Each row is a point. Any point is a mix of the corners, with weights that add up to 1. It lies inside the corners' shape when no weight is negative. Say inside or outside, and name the corners with a negative weight.

Corners:
(1): [ 18 -34]
(2): [  8 -13]
(3): [-55  25]
Points:
[-44  20] -> outside (1)
[ 20 -22] -> outside (3)
[-45  15] -> outside (2)
[-19   0] -> inside
[ 23 -29] -> outside (3)
[-60  32] -> outside (1)
[ 15 -31] -> inside

Corners:
(1): [  7   8  46  45  -4 -19]
(2): [ 43   0 -18 -36  60  21]
(3): [ -8 -18 -43   8 -28 -44]
(4): [-27 -26 -26  48  22  13]
(5): [ 55 -36 -13 -48  30  34]
(6): [-33  -4  -6  -7  -5  10]
(7): [-20 -19  14   7  24 -29]
Points:
[ -9 -18 -14  -4  13 -13] -> outside (1)
[ -4 -10  -5  11  -5 -18] -> inside
[-14 -16 -21  12   0  -7] -> inside
[ 7  1 23 -5 22  6] -> outside (3, 4)
[ 13 -10 -19  -1  18   3] -> outside (7)

Corners:
(1): [ 24 -46  -3 -48  -1 -34   1 -38 -37 -39  26]
(2): [ 11 -14   2  18  37   1   6  31  -1   1  14]
(3): [-13 -31   3 -10  18 -20  24  -9  13  18  36]
(4): [ 15  38   7  -6 -19  20 -22  24  -5  16 -33]
(5): [ -7  25 -45 -15 -14  26   6   2 -15  -1 -35]
(6): [ 25 -28 -24 -25 -15  13  15 -43  -2 -30 -14]
(7): [ 0 35 11  5  7 26 21  9 13  9 10]
(8): [  4 -23  -3 -10  41  -8 -13  -6  24  17  18]
(9): [ -6 -43  -9 -50 -31 -21 -30 -40 -10 -60  31]
(10): [-10  22 -32 -18  11  -5   9  35  -1  12 -38]
(11): [-13 -24  19   4  24   7   1 -51   6  -9  12]
(12): [ 32  34 -20  18   0  -7   1  24  29  10  12]
Points:
[  4 -10 -11 -13   4  -2  -2  -6   0  -6   1] -> outside (7)
[  7 -25  -5 -30  -4 -14  -6 -21 -11 -26  18] -> inside
[ 7  4 -4 -3  8  9  8  4  3 -1  2] -> inside
[ 3  3 -1 10 19  7 -1 15  9  8  9] -> outside (1, 6, 10)
[  9  -8 -11  -2  14   0   8  -1   2   2   1] -> outside (7, 9)

Corners:
(1): [ 13   8 -17   2 -25  -5 -10 -18  11 -12  -2   8   6   6  -1  -8   3  15]
(2): [-31   6  -6  17  -7  -4 -14   6  -3   7  17  15  -1   1   3  10  -7 -14]
(3): [ 10  -1 -21  -5 -16 -14   4   1   7   8   2  12  15   9   2  -2  11   6]
(4): [ 13  -1   5 -14   9  14   8   4   7   6 -10 -22   1  10  -6   2   3  13]
(5): [  1   6 -21 -11  -3 -26  20 -11  -6 -13   0  11  -6  -4   6 -32  -7   8]
(6): [ -6 -26  24  -1  13  15 -15   0 -15   7  -5  -6  -6   1   4   9   4 -37]
(7): [  6  13  -8  -7   6   8  -7  -5   5  16  -9   5  -9  10 -12   3   5 -33]
(8): [  5 -16  -8  -5 -17   9 -10   5  -2  -6  -1  12 -10   6   5   4 -10   9]
(9): [  5   3 -14   1 -15 -14  -2   1   2   8  -8  12   2  -4 -18 -30 -11   6]
(10): [  0   0  -1  -3   7  -5   5 -16   3  15  -3  -5   6   6   9  -4  -9 -17]
(11): [ 15 -30  -9 -17   1   7  26  -4   5   7  23 -19  -2   4  -8  -3   4   6]
(12): [  1  13   1  25   4  11 -14  -9  -8  11  -2  11  -6   5   1   3   1 -10]
(13): [  9  -4  -9   0   7  13   2   4  -1   0   0   8  13   2  -3   1  -6 -14]
(14): [  0   3 -22 -12 -15 -44 -11 -12   4  11   6  10  -7 -14 -11   4   0  12]
(15): [-11   3   0  31  12  14  -5   9  10   4  -4  14  -6   8   0  -1  -9  10]
(16): [ 10   8 -14   4  -1  -9 -14  -8   8  15 -12  -4   0 -11   2   1  14 -20]
(17): [  2  -4  -1 -12   5  10  -9 -12  10  10  24   0  -8   8   1   0  -3  16]
(18): [  3   6  17   8   9  11  -4  -3  11 -12   2   5 -11  10   7  -1 -11   5]
(19): [ -2  -3  60 -18   0  13  -4 -22   0  10  -7   3 -16  -7  14  -5  -8  16]
Points:
[  1  -1 -14   2  -3  -3  -5  -4  -1   6   2   7   2   3   0   0   2 -11] -> outside (4, 9, 18, 19)
[ 1  2  3  4  1  3 -9 -3  5  6 -2  4 -1  3  3  5 -1  2] -> outside (5, 7, 9, 11)
[  2   7 -13   6   0   0  -6   1   2  -5   1  13   4   5  -5  -4  -4  -3] -> outside (8, 10, 11, 16, 19)
[ 0  1  6  2  3  2 -1 -6  1  4 -1  4 -3  4  1 -3 -3 -4] -> outside (8, 16, 17)
